Each wall is flat, endless, passes through zero and stands at right angles to its row. A trip goes straight from one point to another. Which walls does it cross, in order?

Walls:
(1): [50 -3 14]
(2): [ 32  22 -34]
(3): [ 27 -47 -45]
(4): [-21 -28  42]
(5): [ 8  4 -5]
Trips:
[-21 -23  17] to [-10 -28 -22] => 3
[-75  -5   3] to [ 13 -30   9] => 3, 1
[-22  36  -3] to [41 -7 21] => 5, 1, 4, 3
[ 1 -8  7] to [-18 -22 -14] => 1
[ 37 -36 -63] to [30 18 13] => 3

Walls:
(1): [ 11   8 -22  44 -40 -46  30 -38  49 -91 -76 -32   5  -2]
(2): [-35 -18  12 -69  20  26 -13  38 -65 -17  47   0  48  -7]
(3): [ 37   1  20 -29  31   2  -2  25   4  35 -16   4 -40  30]
(4): [-48 -16  20  16 -45  49  42 -14   6 -16 -61  14 -19   0]
(5): [-37  44  -7 -28 -15  62 -49   7 -18  -2   7  18  -8 -57]
(6): [-18   6  25  61  47  29   9  18 -14 -35   1  -4  10  50]
(7): [ 28 -12  14  18 -22 -14 -49  25   1 -25 -35  -1  42  19]
(8): [-10   3   1  25  -1  -4 -39  14  44  17  -7   3   1 -32]
(9): [  3  28  11   6  12  28 -32   0  13  69  39  29  24  18]
(10): [-94 -25   9   5  45 -19 -24   4  31  -5  -2   1  10 -33]
(11): [  3  39  67 -10  -6  -5 -33 -58   9 -15  14 -17 -20  15]
Trips:
[-62  -7  31  55 -38  26 -43 -56 -12 -17   8   2  16  39] to [-47 -28 -25   7  11  58 -18 -28  49   4  14  13 -20   4] => 7, 1, 11
[-26 -13  13 -34  -3  -7 -39   6  54  23 -37 -15  15 -24] to [-15  38  16 -29  -4 -56 -14   7 -10 -24 -29  31  -3 -27] => 9, 2, 4, 3
